Each row of a before or after table is a point. One or more steps were done to the points. Then noise was added and the rows were shuffled. The steps act on columns, c1 being the first. Write out the steps. A step turns or swaps two columns, mirrors them in a line or flattens them onto one, adds a multiple of one to another, or multiplies or shifts one. Angles are multiples of 10 degrees, from the lower column toward the higher: turns from -170 to 170, lines from 10 to 170 but not 90. Use the fewest steps. Two steps may share a column if one is a turn and the other turns, adds or multiplies; they go together, in the order done. Otherwise the lowest column goes first.

Before (14 x 2):
[[-0.24  0.58]
 [-0.20  0.07]
 [ 0.07  0.72]
 [-0.18  0.05]
 [ 0.56 -0.25]
 [-0.33  0.72]
 [-0.30  0.13]
 [ 0.66 -0.10]
 [-0.18 -0.22]
 [-0.59 -0.53]
 [ 0.02 -0.60]
 [ 0.20  0.13]
 [ 0.21  0.22]
 [-0.16  0.50]]
After:
[[-0.18 -0.15]
 [-0.63  0.08]
 [ 0.08 -0.22]
 [ 0.07 -0.14]
 [ 0.11 -0.31]
 [ 0.15  0.19]
 [ 0.78  0.08]
 [ 0.60 -0.24]
 [-0.28  0.60]
 [ 0.20  0.26]
 [ 0.51 -0.16]
 [ 0.72 -0.37]
 [-0.06  0.67]
 [-0.53 -0.55]]
Steps: swap c1 and c2

Before:
[[-0.29  0.68 -0.16  0.28]
 [ 0.80 -0.54  0.25 -0.12]
 [-0.42  0.65 -0.02  0.18]
 [ 0.13 -0.50  0.15 -0.40]
 [-0.46 -0.31 -0.51 -0.19]
 [ 0.74 -0.42  0.30 -0.24]
 [-0.69  0.01 -0.07 -0.39]
 [-0.58  0.47 -0.16 -0.12]
 [-0.14 -0.14  0.01 -0.23]
 [-0.80  0.31 -0.01  0.22]
 [-0.30  0.41 -0.08 -0.32]
 [ 0.01  0.16  0.41  0.20]]
After (12 x 4):
[[ 1.30 -0.52  0.23 -0.13]
 [ 0.63 -0.49  0.13 -0.41]
 [ 0.51  0.16  0.40  0.19]
 [ 0.21  0.70 -0.19  0.26]
 [ 0.08  0.65 -0.02  0.18]
 [ 0.18  0.44 -0.10 -0.31]
 [-0.20  0.00 -0.09 -0.38]
 [-0.08  0.47 -0.16 -0.10]
 [ 0.35 -0.17  0.02 -0.23]
 [ 1.23 -0.41  0.30 -0.21]
 [-0.29  0.30  0.01  0.23]
 [ 0.02 -0.33 -0.51 -0.20]]
Steps: shift c1 by 0.50

Before (11 x 6):
[[ 0.31 -0.19  0.47 -0.42  0.65 -0.46]
 [ 0.22 -0.30  0.34  0.36 -0.10 -0.16]
 [-0.14  0.38 -0.19  0.05  0.30  0.21]
 [ 0.28 -0.54 -0.24 -0.57  0.67  0.42]
 [ 0.17  0.08  0.51 -0.30  0.53  0.34]
 [-0.48 -0.13 -0.09 -0.12 -0.62  0.40]
 [ 0.06 -0.12  0.08  0.37 -0.02  0.77]
 [ 0.60  0.18  0.23 -0.57 -0.64  0.15]
 [ 0.72  0.35 -0.72 -0.16 -0.22 -0.42]
 [-0.01  0.34  0.12  0.53  0.03 -0.09]
 [-0.12  0.41  0.44  0.50 -0.46  0.17]]
After, 11 rows:
[[-0.14 -0.30  0.32 -0.39 -0.19  0.00]
 [ 0.32  0.39 -0.17  0.03  0.08 -0.22]
 [-0.44  0.40  0.43 -0.44  0.19 -0.34]
 [-0.01 -0.10  0.07 -0.10 -0.04 -0.88]
 [-0.54 -0.15 -0.10  0.27  0.61 -0.31]
 [ 0.56 -0.23  0.49  0.25 -0.42  0.57]
 [-0.38  0.35 -0.71  0.00 -0.64  0.48]
 [ 0.05  0.35  0.10 -0.50  0.01 -0.08]
 [ 0.47  0.05  0.50  0.40 -0.24 -0.25]
 [ 0.63 -0.56 -0.23  0.70 -0.40 -0.21]
 [-0.72  0.16  0.24  0.55 -0.49  0.05]]
Steps: turn c1 and c5 by -100 degrees; turn c4 and c6 by -160 degrees

Before (9 x 8):
[[ 0.32  0.07 -0.52  0.47  0.05 -0.02 -0.57  0.17]
 [ 0.35  0.89  0.57  0.08 -0.13  0.44  0.15  0.63]
 [-0.57 -0.37  0.16  0.31 -0.36 -0.33 -0.15  0.17]
 [-0.18 -0.17 -0.07 -0.25  0.24  0.59  0.20  0.80]
 [ 0.41 -0.02 -0.04  0.12  0.48 -0.43 -0.59  0.57]
 [ 0.02 -0.19  0.57  0.44 -0.13  0.17  0.06 -0.36]
 [ 0.71  0.11  0.03  0.24 -0.54  0.32 -0.04  0.35]
 [ 0.52  0.64  0.71 -0.18 -0.59  0.18 -0.12 -0.39]
 [-0.27 -0.32 -0.28  0.18 -0.18 -0.25  0.41  0.17]]
After:
[[-0.58 -0.35  0.15  0.15 -0.36 -0.31  0.31  0.18]
 [ 0.54  0.65  0.71  0.11 -0.61  0.18 -0.17 -0.41]
 [ 0.40 -0.01 -0.06  0.60  0.46 -0.43  0.14  0.58]
 [-0.19 -0.13 -0.09 -0.20  0.22  0.59 -0.25  0.81]
 [ 0.71  0.14  0.03  0.02 -0.54  0.33  0.22  0.34]
 [ 0.02 -0.18  0.58 -0.09 -0.11  0.17  0.42 -0.37]
 [ 0.31  0.06 -0.51  0.57  0.05 -0.01  0.47  0.17]
 [ 0.36  0.86  0.57 -0.12 -0.12  0.45  0.05  0.63]
 [-0.26 -0.31 -0.27 -0.40 -0.21 -0.24  0.17  0.15]]
Steps: turn c4 and c7 by 90 degrees

Before:
[[-0.28 -0.35  0.44  0.25 -0.24 -0.13  0.37 -0.39 -0.52]
 [ 0.21  0.00  0.22 -0.28 -0.21 -0.32  0.06 -0.47 -0.22]
 [ 0.25  0.30  0.23  0.66  0.46  0.20 -0.78 -0.41 -0.32]
 [ 0.08 -0.12  0.03  0.07 -0.53 -0.89  0.13 -0.20 -0.33]
 [ 0.01  0.85 -0.18  0.15  0.66 -0.22 -0.51 -0.54 -0.71]
 [-0.73  0.03  0.31  0.24 -0.05  0.32  0.24  0.46  0.17]
 [-0.72 -0.32  0.11 -0.03  0.20 -0.17 -0.02 -0.10 -0.08]
 [-0.92 -0.11 -0.03  0.31  0.18  0.11  0.61 -0.02  0.47]]
After (8 x 9):
[[ 0.25  0.65 -0.08  0.29  0.46  0.09 -0.79  0.48 -0.31]
 [ 0.03  0.14  0.36  0.85  0.65 -0.33 -0.52  0.44 -0.71]
 [ 0.20 -0.28 -0.04  0.00 -0.21 -0.42  0.07  0.53 -0.22]
 [-0.29  0.23 -0.27 -0.36 -0.23 -0.23  0.38  0.51 -0.52]
 [-0.91  0.32  0.03 -0.10  0.18  0.01  0.61  0.01  0.47]
 [ 0.09  0.08  0.05 -0.12 -0.53 -0.98  0.12  0.19 -0.33]
 [-0.73  0.24 -0.45  0.04 -0.06  0.21  0.24 -0.34  0.17]
 [-0.73 -0.03 -0.06 -0.31  0.20 -0.27 -0.02  0.13 -0.09]]
Steps: swap c2 and c4; turn c3 and c8 by 160 degrees; shift c6 by -0.10

Before (8 x 11):
[[-0.20  0.29 -0.50  0.05 -0.20 -0.33 -0.67  0.54 -0.22  0.39  0.19]
 [ 0.44 -0.11  0.18  0.28 -0.29  0.08  0.10  0.20  0.01  0.24 -0.52]
 [ 0.01 -0.10 -0.03 -0.11  0.06 -0.12  0.19 -0.40  0.36  0.16 -0.82]
 [ 0.38  0.13  0.32 -0.23  0.21 -0.06  0.06 -0.45 -0.07  0.28 -0.32]
 [-0.43  0.02 -0.70 -0.03  0.34  0.36 -0.43  0.95 -0.56  0.59  0.29]
 [-0.15  0.81  0.23 -0.75 -0.39  0.54 -0.04 -0.19  0.26 -0.37 -0.42]
 [-0.04  0.25  0.23  0.34  0.29 -0.06  0.33  0.08  0.21  0.15 -0.22]
 [-0.72  0.17 -0.74  0.20 -0.08  0.34 -0.55  0.27 -0.84  0.25  0.43]]
After (8 x 11):
[[ 0.52  0.18 -0.73 -0.26 -0.16  0.33 -0.12  0.58  1.21 -0.22 -0.37]
 [ 0.59  0.25 -0.52 -0.05 -0.12 -0.35  0.38 -0.04  0.74 -0.39 -0.17]
 [-0.38 -0.13 -0.03  0.26 -0.16 -0.11  0.12  0.11 -0.38 -0.02  0.76]
 [ 0.08  0.25  0.24 -0.33 -0.31 -0.05 -0.16  0.04 -0.45  0.14  0.26]
 [ 1.03  0.03 -0.65  0.02 -0.62  0.30 -0.03  0.07  0.94 -0.10 -0.29]
 [-0.57  0.13  0.35  0.28 -0.37 -0.06 -0.13 -0.19 -0.10  0.00  0.26]
 [ 0.05 -0.08  0.22 -0.20 -0.01  0.05 -0.10 -0.50 -0.09 -0.39  0.54]
 [-0.10  0.79  0.24  0.82  0.51  0.55  0.20  0.24 -0.22 -0.09  0.28]]
Steps: turn c1 and c8 by -110 degrees; turn c7 and c9 by -140 degrees; add -0.3 times c3 to c9; turn c4 and c11 by 170 degrees; turn c5 and c10 by 130 degrees

Before, 14 rows:
[[ 0.17 -0.29 -0.36 -0.02 -0.09 -0.11  0.41  0.50  0.17 -0.22  0.20 -0.26
   0.00 -0.13]
 [-0.42 -0.53 -0.37  0.10 -0.05 -0.27  0.27  0.29 -0.39  0.08 -0.54 -0.13
  -0.09  0.12]
 [-0.40 -0.77 -0.40 -0.44  0.07  0.26 -0.33 -0.34 -0.17  0.18 -0.11 -0.11
   0.65 -0.08]
 [-0.02  0.33 -0.44 -1.14  0.23  0.29 -0.58  0.30 -0.21  0.10  0.02  0.06
   0.21 -0.10]
 [ 0.12  0.17 -0.10  0.09 -0.42 -0.06 -0.23 -0.30  0.45  0.03 -0.51  0.13
   0.48  0.25]
 [ 0.50  0.23 -0.39  0.22  0.02 -0.02 -0.20 -0.57 -0.36 -0.14 -0.18 -0.50
   0.25  0.21]
 [-1.85  0.23 -0.38  0.00  0.18  0.16  0.29  0.48  0.29 -0.01 -0.16 -0.29
   0.54 -0.18]
 [-1.07  0.27  0.46 -0.13 -1.08  0.24  0.32  0.40 -0.36  0.57  0.07 -0.21
   0.08  0.02]
 [ 0.63 -0.22 -0.24  0.31  0.09  0.25  0.34  0.43 -0.44 -0.08 -0.07  0.07
   0.14  0.70]
 [-0.12  0.35  0.54  0.20  0.00 -0.69  0.23 -0.03 -0.22  1.15  0.06 -0.55
   0.18  0.00]
 [ 0.10  0.20  0.14 -0.16 -0.04 -0.49  0.09  0.06 -0.36 -0.25  0.15 -0.07
   0.54 -0.05]
 [ 0.52  0.18 -0.07 -0.04  0.03  0.25 -1.03  0.50 -0.34  0.35 -0.56 -0.57
   0.50  0.30]
 [ 0.32  0.15  0.82 -1.15  0.00  0.21  0.11 -0.32 -0.07 -0.12  0.02 -0.13
   0.15 -0.26]
 [-0.13 -0.59 -0.27 -0.09 -0.07 -0.31 -0.81 -0.18  0.52 -0.15 -0.14 -0.18
  -0.03  0.79]]
After (14 x 14):
[[-0.02 -0.86 -0.27 -0.21 -0.08 -0.31 -0.15  0.35  0.42 -0.21  0.25 -0.18
  -0.04  0.04]
 [-0.83 -0.48  0.55  0.19 -0.01 -0.69  0.03 -0.05 -0.21  0.80 -0.04 -0.55
   0.19 -0.04]
 [-0.37 -0.73 -0.38  0.08 -0.06 -0.28  0.31 -0.40 -0.26 -0.20 -0.53 -0.13
  -0.07 -0.02]
 [-0.09  0.43 -0.44 -1.08  0.23  0.30 -0.16 -0.35 -0.09  0.07  0.28  0.05
   0.21  0.20]
 [-1.18 -0.04  0.46 -0.14 -1.08  0.24  0.06 -0.51 -0.21 -0.26 -0.08 -0.22
   0.08  0.03]
 [ 0.31 -0.04  0.83 -1.07  0.00  0.19  0.00  0.28 -0.18  0.11 -0.03 -0.14
   0.16  0.20]
 [ 0.08  0.38 -0.10  0.03 -0.42 -0.06  0.17  0.44  0.31  0.10 -0.30  0.13
   0.48 -0.01]
 [-1.40 -0.20 -0.40  0.03  0.16  0.16  0.13 -0.33  0.44 -1.20 -0.24 -0.29
   0.53  0.00]
 [ 0.53 -0.12 -0.24  0.17  0.10  0.25  0.12 -0.56 -0.27  0.34 -0.21  0.07
   0.16 -0.04]
 [ 0.47 -0.51 -0.39  0.18  0.04 -0.03  0.04  0.41 -0.52  0.22 -0.05 -0.49
   0.25 -0.02]
 [ 0.20 -0.68 -0.07 -0.07  0.03  0.25 -0.03 -0.60 -0.16  0.60  0.02 -0.57
   0.51  0.01]
 [ 0.23  0.09  0.13 -0.14 -0.03 -0.48 -0.05 -0.18 -0.32 -0.13  0.09 -0.07
   0.55  0.02]
 [-0.43 -0.92 -0.40 -0.40  0.07  0.27 -0.04  0.25 -0.28 -0.12  0.06 -0.11
   0.66  0.08]
 [ 0.25 -0.68 -0.36 -0.01 -0.09 -0.12  0.00 -0.41  0.34 -0.07 -0.04 -0.26
   0.00  0.00]]
Steps: turn c1 and c10 by 40 degrees; add 1.5 times c12 to c2; flatten c4 and c14 onto the line at 170 degrees; flatten c7 and c11 onto the line at 120 degrees; mirror c8 and c9 in the line at 80 degrees

Before:
[[-0.15 -0.27 -0.53  0.88 -0.47 -0.52 -0.44 -0.25  0.26 -0.20  0.38 -0.27
   0.13  0.38  0.01  0.02 -0.18 -0.58]
 [-0.09 -0.13  0.50  0.14  0.25  0.02  0.17 -0.27  0.46  0.13  0.38  0.39
   0.27 -1.54 -0.10 -0.30 -0.12 -0.46]
 [ 0.25  0.28 -0.34  0.23  0.01 -0.50 -0.17 -0.10 -0.88  0.07  0.35  0.07
  -0.40 -0.85  0.02  0.19 -0.14  0.09]
 [ 0.17  0.04 -0.08  0.16 -0.31 -0.06  0.21  0.81 -0.01  0.13  0.38 -0.07
   0.26  0.52 -0.29 -0.03 -0.17 -0.63]
 [-0.05 -0.77 -0.49  0.02  0.02 -0.59  0.02  0.12  0.44  0.21  0.46  0.51
   0.19 -0.21 -0.30 -0.62 -0.06 -0.46]
 [ 0.04  0.15 -0.26  0.04 -0.55  0.45 -0.55  0.23  0.43  0.41  0.25  1.35
   0.21  0.44 -0.66  0.29  0.01  0.41]
 [-0.15 -0.33 -0.08  0.10 -0.01 -0.43  0.18 -0.26  0.44 -0.78  0.28 -0.40
  -0.11 -0.13 -0.44  0.36 -0.07 -0.45]
 [-0.06  0.30 -0.35  0.10  0.09 -0.64 -0.34  0.36  0.14  0.14 -0.34 -0.41
  -0.35  0.33 -0.15  0.22  0.27 -0.33]
 [-0.29  0.11  0.09  0.62  0.20 -0.27  0.18 -0.06  0.14 -0.42 -0.16 -0.21
  -0.55  0.48 -0.18  0.20 -0.23 -0.64]
 [ 0.01  0.13  0.63  0.00 -0.04 -0.57 -0.05 -0.24  0.27 -0.06  0.25 -0.04
   0.15  0.60 -0.29  0.14 -0.09 -0.55]
 [ 0.03 -0.32  0.27  0.25  0.08 -0.62  0.08  0.45  0.06  0.19  0.39 -0.14
   0.10 -0.60 -0.14 -0.43 -0.15  0.35]
 [ 0.16  0.05 -0.52  0.39 -0.12 -0.49 -0.90  0.09  0.26 -1.32 -1.09  0.11
  -0.54  0.29 -0.73 -0.01  0.09 -0.23]
 [ 0.29 -0.08  0.08  0.23  0.19 -0.36  0.23 -0.06  0.04  0.56 -0.12 -0.39
   0.33  0.52 -0.27  0.20 -0.22 -0.29]]
After (13 x 18):
[[-0.09 -0.16  0.52  0.02  0.27  0.02  0.19 -0.27 -0.75  0.22 -0.42  0.42
   0.27  1.44 -0.10  0.25 -0.08 -0.46]
 [ 0.02 -0.34  0.30  0.13  0.11 -0.65  0.24  0.41 -0.18  0.33 -0.39 -0.14
   0.09  0.59 -0.13  0.35 -0.17  0.36]
 [ 0.13  0.06 -0.51  0.86 -0.12 -0.49 -0.42  0.09 -0.21 -1.25  1.08  0.14
  -0.55 -0.31 -0.76  0.45  0.09 -0.24]
 [-0.28  0.11  0.09  0.36  0.18 -0.28  0.55 -0.09 -0.05 -0.45  0.14 -0.21
  -0.55 -0.47 -0.17 -0.05 -0.24 -0.61]
 [ 0.03  0.11  0.62  0.05 -0.04 -0.55 -0.03 -0.22 -0.16 -0.10 -0.25 -0.07
   0.14 -0.61 -0.27 -0.12 -0.08 -0.57]
 [-0.16 -0.34 -0.10 -0.03 -0.02 -0.44  0.20 -0.27 -0.47 -0.86 -0.28 -0.42
  -0.12  0.09 -0.46 -0.10 -0.08 -0.45]
 [-0.14 -0.28 -0.53  0.98 -0.47 -0.50  0.24 -0.26 -0.19 -0.19 -0.38 -0.25
   0.13 -0.41 -0.01  0.03 -0.16 -0.58]
 [ 0.05  0.12 -0.26  0.39 -0.53  0.45 -0.40  0.24 -0.35  0.30 -0.28  1.35
   0.20 -0.53 -0.67 -0.39  0.02  0.40]
 [-0.06  0.32 -0.36  0.29  0.10 -0.65 -0.19  0.34 -0.08  0.06  0.39 -0.41
  -0.39 -0.40 -0.15 -0.27  0.22 -0.33]
 [-0.08 -0.75 -0.48  0.02  0.02 -0.56  0.01  0.12 -0.49  0.44 -0.43  0.55
   0.19  0.11 -0.31  0.51 -0.07 -0.45]
 [ 0.17  0.05 -0.06  0.01 -0.32 -0.10  0.26  0.83  0.10  0.13 -0.41 -0.08
   0.25 -0.51 -0.29 -0.02 -0.18 -0.65]
 [ 0.29 -0.14  0.11  0.05  0.20 -0.36  0.32 -0.07  0.02  0.48  0.11 -0.40
   0.29 -0.52 -0.28 -0.38 -0.21 -0.30]
 [ 0.26  0.27 -0.35  0.26  0.00 -0.49  0.05 -0.12  0.71  0.00 -0.33  0.07
  -0.39  1.00  0.00 -0.18 -0.14  0.08]]
Steps: turn c4 and c7 by 40 degrees; turn c9 and c14 by -170 degrees; mirror c10 and c16 in the line at 170 degrees; multiply c11 by -1

Before, 8 rows:
[[ 0.32 -0.07 -0.51 -0.42  0.06  0.00 -0.33 -0.29 -0.21  0.34 -0.20 -0.09
   0.51  0.58 -0.37 -0.62 -0.33 -0.18 -0.06  0.08]
 [ 0.22  0.26  0.09 -0.45  0.44 -0.29 -0.11  0.73 -0.06 -0.28 -0.16  0.65
  -0.61  0.79  0.58  0.52  0.20 -0.63  0.00  0.70]
 [-0.33 -0.47 -0.34 -0.20 -0.46 -0.28 -0.45  0.56  0.03 -0.09  0.24  0.88
   0.05 -0.05 -0.64  0.11 -0.14 -0.52 -0.13  0.03]
 [ 0.46  0.08 -0.66 -0.19  0.31  0.49  0.57  0.00  0.61  0.46  0.22 -0.21
   0.47 -0.14 -0.02  0.15 -0.11  0.41 -0.46 -0.09]
 [ 0.47  0.16 -0.68 -0.41 -0.64  0.40  0.79 -0.14  0.48  0.10  0.64 -0.20
  -0.63 -0.01  0.16  0.46 -0.10 -0.55 -0.04 -0.21]
 [ 0.43 -0.15 -0.34  0.16 -0.43  0.14 -0.01 -0.06 -0.14 -0.10  0.74  0.18
   0.10  0.38  0.14 -0.49 -0.40 -0.48 -0.10  0.23]
 [-0.24 -0.48 -0.61 -0.33 -0.58 -0.72  0.38  0.30 -0.21  0.44 -0.37  0.23
   0.48 -0.02  0.25 -0.53  0.15  0.35 -0.49 -0.08]
 [-0.11  0.55 -0.03 -0.53 -0.13  0.26  0.14  0.41 -0.35 -0.18  0.09 -0.03
  -0.09 -0.05 -0.07 -0.38  0.08 -0.09 -0.87  0.36]]
After, 8 rows:
[[-0.09  0.55 -0.03 -0.55 -0.15  0.24  0.13  0.40  0.21 -0.18  0.10 -0.02
  -0.08 -0.01  0.29 -0.94  0.08 -0.07 -0.10  0.37]
 [ 0.22  0.26  0.08 -0.45  0.43 -0.28 -0.11  0.73  0.43 -0.28 -0.15  0.65
  -0.62 -0.14 -0.41  0.16  0.21 -0.65  0.90  0.68]
 [-0.25 -0.49 -0.61 -0.31 -0.60 -0.72  0.39  0.31  0.32  0.46 -0.36  0.24
   0.49 -0.25 -0.07 -0.64  0.16  0.35 -0.23 -0.09]
 [-0.34 -0.48 -0.31 -0.18 -0.44 -0.27 -0.45  0.57 -0.44 -0.08  0.25  0.88
   0.04  0.14  0.47 -0.10 -0.13 -0.52  0.08  0.04]
 [ 0.48  0.14 -0.68 -0.40 -0.64  0.37  0.79 -0.16 -0.27  0.10  0.64 -0.20
  -0.64  0.35 -0.43  0.12 -0.10 -0.55  0.30 -0.22]
 [ 0.43 -0.13 -0.34  0.16 -0.43  0.14 -0.01 -0.06  0.18 -0.10  0.74  0.17
   0.09 -0.57 -0.01 -0.26 -0.41 -0.50  0.02  0.23]
 [ 0.47  0.07 -0.66 -0.19  0.30  0.49  0.56 -0.01 -0.49  0.46  0.22 -0.20
   0.48  0.32 -0.36 -0.38 -0.11  0.39  0.09 -0.09]
 [ 0.32 -0.06 -0.52 -0.42  0.05  0.00 -0.34 -0.30 -0.07  0.34 -0.20 -0.09
   0.52 -0.83  0.42 -0.26 -0.33 -0.19  0.07  0.08]]
Steps: turn c9 and c15 by -140 degrees; turn c16 and c19 by -70 degrees; turn c14 and c19 by 130 degrees
